Each row is a point. To make a cloud, some directions were put in groups of two or more. Within a group, all points are equally far from the middle, so they leave a hole (a ring in 2 directions, a hollow ball in 3). The other directions are filled evenly. Then the cloud was stretched, turned, moved and blurred a little. How many holes are there, and how many directions does each take, smallest first?

Cloud:
[[-51 -22 -59]
 [ 37  -3  44]
 [-32  36  39]
 [-40  26  47]
 [ 31  34 -14]
 [-47 -13  39]
 [-38  18  -2]
 [ -3  28  16]
 [-42 -26  43]
 [-38 -25   6]
 [ 12 -33 -16]
 [-28  26  49]
 [ 56  -2  -7]
 [-49  11  -1]
 [ 50  -9   2]
 [-10  -7 -24]
 [ 54  28  38]
 [-47  68   9]
 [-33  -8  20]
 [-44  36 -17]
 [-28 -24   1]]
Holes: 0

Cloud:
[[ 53 -17 -34  17]
 [ 43 -37  -6  -3]
 [ 52   7 -23 -43]
 [-46  -2  10  20]
 [-25  25  56  27]
 [ 38  40  22  42]
 [-33 -16 -15  51]
 [ -6   5  64   9]
 [ 52 -20   0  12]
 [-21 -36  13 -27]
 [-40   1  36  -8]
 [ 59 -11 -23  17]
 [-12 -31  45 -14]
 [ 41 -16  29   0]
 [-21 -31 -23  49]
 [ 33  -7 -52   4]
 [ 66   1   4 -34]
 [ 20 -50 -18 -14]
 [-13 -27 -36  41]
 [ 31  17  -6  63]
 [ 10  33  43 -44]
 [  5  48  54 -13]
 [ 54 -17  11 -37]
 [ 49   5  29 -48]
 [  2   5  64  -6]
 [ 51  24  41 -22]
 [-16  12  50 -34]
 [ 33  31  49  16]
 [ 14 -40  23 -30]
 [ 11  31 -25  55]]
Holes: 1 (4)

Cloud (51 x 6):
[[-15  37 -34 -26  62   8]
 [ -4 -41 -47 -37 -29 -14]
 [-13 -17  20  25 -40 -25]
 [ 24  40 -46 -32  55 -11]
 [-42 -42  28 -12  16  46]
 [-53 -11 -43   4 -17  12]
 [-34 -18   5  -4   0  56]
 [-12   2   3   1  77 -11]
 [-48 -35 -37  -1  41 -20]
 [-33  40  25  -5  43  17]
 [-15 -44 -64  -1  33 -48]
 [  5  33 -38 -59  15 -28]
 [ 37  20 -13   7 -27 -24]
 [ -3  45  14 -12  -2  45]
 [-21  55  10 -31  10  33]
 [ -9  73 -35 -39  29   0]
 [  7   8  -4 -29  70 -12]
 [ -6  46 -12  -3  66 -22]
 [-29  61 -13 -27  14 -26]
 [-10 -25  10  20 -48 -16]
 [ 24  15  11 -36  13   2]
 [-19  -4 -12  23  -2  47]
 [-19 -51  -9   1 -45   9]
 [ 13 -47 -55  -4   5 -60]
 [ 19  51 -61 -10 -25 -26]
 [ 15 -25  -3  17  -4 -62]
 [ -4 -76 -29   5  25 -50]
 [  7  11 -62 -49  -9 -38]
 [-34  32  -1  35  30  29]
 [ -1 -85   7  19  28 -12]
 [  1  41   3  59  42   1]
 [ -4 -70  18 -10  42  14]
 [ 49  25  -7  19   5 -37]
 [ 47  41 -46   2  21 -51]
 [ 14 -46 -23 -23 -13 -44]
 [ 18  24  14  33  62 -28]
 [  7  44 -69 -40  -6 -35]
 [ 45  50 -17  40  20 -10]
 [-15  49  -7 -29 -37   9]
 [  8 -23 -48  45  -8 -55]
 [ 33   3 -22 -30   6 -42]
 [ 15 -64  -9   4  19  18]
 [  7 -54   3 -23  41  22]
 [-19 -13 -12  56 -19 -47]
 [ 24  22  -6 -15  61 -35]
 [-20  80 -21 -17  28   9]
 [ 13  17  15 -16  53 -29]
 [ -7 -17 -60 -26  44  12]
 [-27  49  -9 -48  -6  -5]
 [ 30 -26 -42  14  48  -1]
 [ 29  47 -31  37  32   7]]
Holes: 2 (2, 4)

Cloud (89 x 8):
[[ 34 -53   1   3  14 -11 -24 -31]
 [-11 -23   9  39  18  20 -48 -32]
 [-18  -9   4  24  35  18  46  25]
 [ 10   4 -25  30   1  37  -8  -6]
 [  0  -2  25  -4 -66  13  30 -66]
 [-47  19 -19  63 -74  56  32 -50]
 [ 31  14   3 -14  25  -7 -44  -9]
 [-19  -5  -3 -68 -25  -3  41  38]
 [ 22 -45 -34  25  47  -5  -3  42]
 [  1  17  42 -26 -15 -34  21  11]
 [-12   0  -5  46  10 -16 -37  -1]
 [-22  21  -7  29 -52  38  22 -34]
 [-29  -3  -9 -26 -27  38  -5  39]
 [ -8  26 -17   8  29  22   9  19]
 [-48  23  -9 -43 -49  29  40   7]
 [  5 -10 -48 -15   4 -15  10  66]
 [ 19 -29  20  65  28  -9 -63  30]
 [ 21 -38  46 -47 -15  14   5  -8]
 [ -4 -23  25  32 -44  28 -19  -1]
 [ 20 -39 -27 -75  20 -25  18  19]
 [  4 -20 -23  33  75  23 -30  12]
 [-18 -35 -10 -11  46  60  24   0]
 [ 39 -68  24 -20   2 -26 -30  -6]
 [-19 -16 -15 -13  -4  18 -16  -9]
 [-44   4 -44  73 -61  60 -29 -27]
 [ -6 -25  -4 -29  40  61  45  -6]
 [-29  17 -52  38  -2  37 -11  -7]
 [-19 -18  24  70 -25  52  -5 -48]
 [ -1 -35 -16  18  19   6  -8  -1]
 [-20 -65 -31  -5  23  20 -29  38]
 [ 20  -1  10  10 -52  48   8 -53]
 [ 37   2   4  32 -27 -31 -75  47]
 [-51 -22 -52 -45  16  35  28  33]
 [ 14  29 -29 -35 -46 -19 -22 -17]
 [ 10  29 -25  39 -44  30  26  39]
 [-17  13 -62 -73   4   5  53  52]
 [  0 -29   4 -20  24 -46 -33  41]
 [ -4  13   3 -74 -15   6  -1  26]
 [ -2  -7 -22 -24 -62  -5  29   8]
 [-27  43   0   6 -29  -4 -15  61]
 [-35  -7 -52  63 -21  67   2 -19]
 [  1   2 -32  51 -54  -3 -13 -35]
 [-13  16 -58  46 -14  10  -2  38]
 [-48 -32 -12 -29  14   4  21   7]
 [-38 -19 -53  58 -60  22  -6 -45]
 [-36 -10  -1  69 -25  15 -17  12]
 [ -8 -38 -49  21  60 -15  -2 -10]
 [ -4 -13  15 -55 -21  12  12 -22]
 [  2   8 -15 -11 -42 -19 -62 -29]
 [  2 -42 -31  33 -36   8 -30 -38]
 [-25  34   7   0  -2   1 -50  69]
 [-28  34   7 -52  -6  14  18  33]
 [ 11 -21   0  38  -8 -25 -52 -42]
 [ 23  16 -25   0 -21   3 -49  78]
 [  4  -7  25  59  -7   3 -14  15]
 [ 31 -32   7  27  11 -45 -36   1]
 [-28  14 -60 -39 -43  40   8 -34]
 [-28  47 -26  22 -30  17  -8  16]
 [-12 -16 -40  -1 -25  32  -5  63]
 [-31  -2 -28  -5   6  44  23  56]
 [-18 -15 -82   2  19  15 -20  42]
 [-54  17 -12 -21 -97  32  38  20]
 [ -4  19 -33  63 -88  72  26 -44]
 [-18 -75 -61  22  38  59   1  33]
 [ -9   8  34  15  22 -34 -83  27]
 [-54  59 -19 -18   2   6   4  53]
 [-28 -20  -2  52  16  36 -43  36]
 [-34 -37 -39  47 -44  58   5  30]
 [ 19 -15 -58 -55  35 -28  17  18]
 [-11  21  20 -22 -84  -9  36 -36]
 [-24  50 -42   8 -29  31 -14  27]
 [ -1  44 -43  59 -25  32 -38  16]
 [-21 -22 -47  47   9  39 -31 -18]
 [ 20 -15   9   1  17   4  13  38]
 [-67 -13 -19  27 -60  33  28   7]
 [  8  19 -15 -23 -44  51  -7 -27]
 [-54  32  -1  23 -46   7 -13   9]
 [ -8   8  21  44 -14 -19 -53  22]
 [ 14  40   5  53 -59  32 -18 -17]
 [ 14  14 -19  54 -61  42 -41  19]
 [-20  61 -17   8 -85  -9 -25  -5]
 [-22 -38 -18 -66  41  19  40  22]
 [ -5 -29 -59  -7  49  11   4  77]
 [-27   5 -63   6   2  34 -20  24]
 [  2 -15 -37  20 -37  64  48  17]
 [  2  14 -47 -13  -1  22  -9  -2]
 [-36  -3 -36  -4 -12  48  24  37]
 [-18  29   7 -12 -36   0   2  34]
 [ -8  -4  -4 -29  -5  10   0 -33]]
Holes: 0

Cloud:
[[ -2 -42 -35  11 -68 -12  26  37]
 [ 53 -52   4 -71  19  -6  21   6]
 [-12   6 -34  27  21 -38  -7  17]
 [ -1 -11 -19 -45  -8 -45   1  31]
 [-31 -37 -28  43 -25   5  48 -14]
 [ 18  -2 -24 -64  -8 -24  45  15]
 [ 35 -11 -10 -17  44  64  50  11]
 [ 31  50   2  -4  25  29  16 -10]
 [ 36 -46  38  14 -28 -41  14   6]
 [-39 -32 -78  17 -26  12  18  -1]
 [ -2  -6   0 -46   3  59  16   4]
 [-38  10 -15  -7 -15  32  35  39]
 [ 29 -14 -16   1  14 -30 -39  23]
 [ 46 -51 -21 -15  26  68  -5   3]
 [ -2 -43 -27  26 -74 -26  39  12]
 [-20 -20 -32  62 -85 -27   9 -40]
 [ -1 -24 -64 -11  34  37 -14  20]
 [  5 -36 -42 -53  25  59  -2  31]
 [  4 -30  -6  69 -65 -54 -31 -52]
 [ 59 -22 -10 -49  -8   5  -3 -40]
 [-35 -11   8  66 -68  -3  -2  16]
 [ 20 -37   3 -64   9  32 -22 -16]
 [ 28 -19 -18 -20  69  10 -38 -14]
 [ 18 -40  27 -35 -17  26  13  35]
 [ 16  16  -1  22 -16 -24 -50 -44]
 [-17  -7 -37  64 -88  10 -20 -13]
 [-17   4 -12   6 -36  38 -17 -45]
 [  8  47 -26   2   8  13  -1  16]
 [ 61  -1  41  16  41  45 -14  -5]
 [-21  30 -48  32  28   1   3 -15]
 [-27 -15 -29  72 -65   9  -5 -55]
 [ 18 -52 -25  49   6  31 -30  -2]
 [-17  15 -28  18  15 -44  30 -31]
 [ 14  -4 -42  91 -27   8 -12 -31]
 [ 52  -3   1  40 -27 -21  -7 -73]
 [ -3 -25 -23 -68  10  25  23  -8]
 [ 68  25  31   0  20  19  21 -22]
 [ 10 -17  38  38 -21  61 -30 -27]
 [-11 -31 -16  14  39  42 -29  19]
 [ -2  27 -17  42 -74  29   7  24]
 [ 36   8  -4 -23 -63 -15  13 -13]
 [ -4 -57 -51   4 -45 -36  35  -4]
 [-12 -48   2  40 -50 -50 -39  -7]
 [ 62 -29   3  45   0 -19  -2  11]
 [ 33 -25 -57  30 -12  45   8 -21]
 [ 47 -15  -4 -23 -19  72  23   9]
 [-20 -15  21  14 -19 -52   6  11]
 [ 28 -19 -12 -21  15  -9 -52 -52]
 [ 21 -26  42  42 -45 -10 -42 -56]
 [ 17 -15   2   6 -70 -56  29  29]
 [ 21 -13   2 -75  20 -10  30  15]
 [-16 -15   3   1  21  59  26 -15]
 [-18 -31 -41  62  35  21  11 -22]
 [ 27 -28 -28  74 -33  13  -6   8]
 [-31   7 -57  -8  38  34  22  26]
 [ 62  20   6  -9   1  72  -4   8]
 [ 14  -7   1  93 -51  14   1   8]
 [ 31 -56  31  -4  12  -3 -12 -45]
 [ 45 -11 -15 -24 -70 -28   6   5]
 [ 36  37  10 -19 -16 -13   7 -13]
 [ 63 -10  -3 -15  33   2  54  33]
 [ 44  16 -26  60 -50  33  -8  -9]
 [  0 -22   0   0   1   1   7 -66]
 [ 34 -18  23  28  47   2 -42 -16]
 [-19 -25 -14 -18  20  47 -18  40]
 [  3  17 -52  49  -8 -31  -5 -31]
 [ 58 -40  24  32 -37 -49   4  -6]
 [-23 -50  -5  -1 -22   1 -26  33]
 [ 57   8  -2 -32 -30 -23  41   0]
 [ -3 -54 -37  18 -40   1  47  13]
 [-22   1   1  43 -95 -17 -24   1]
 [-19 -30   4  51 -31 -67 -16 -15]
 [ 36 -59 -30 -17 -36  33   3  17]
 [ 27  27  -9  19  31   0  45 -40]
 [  0 -58 -13 -25  -3  28 -11  44]]
Holes: 2 (2, 6)
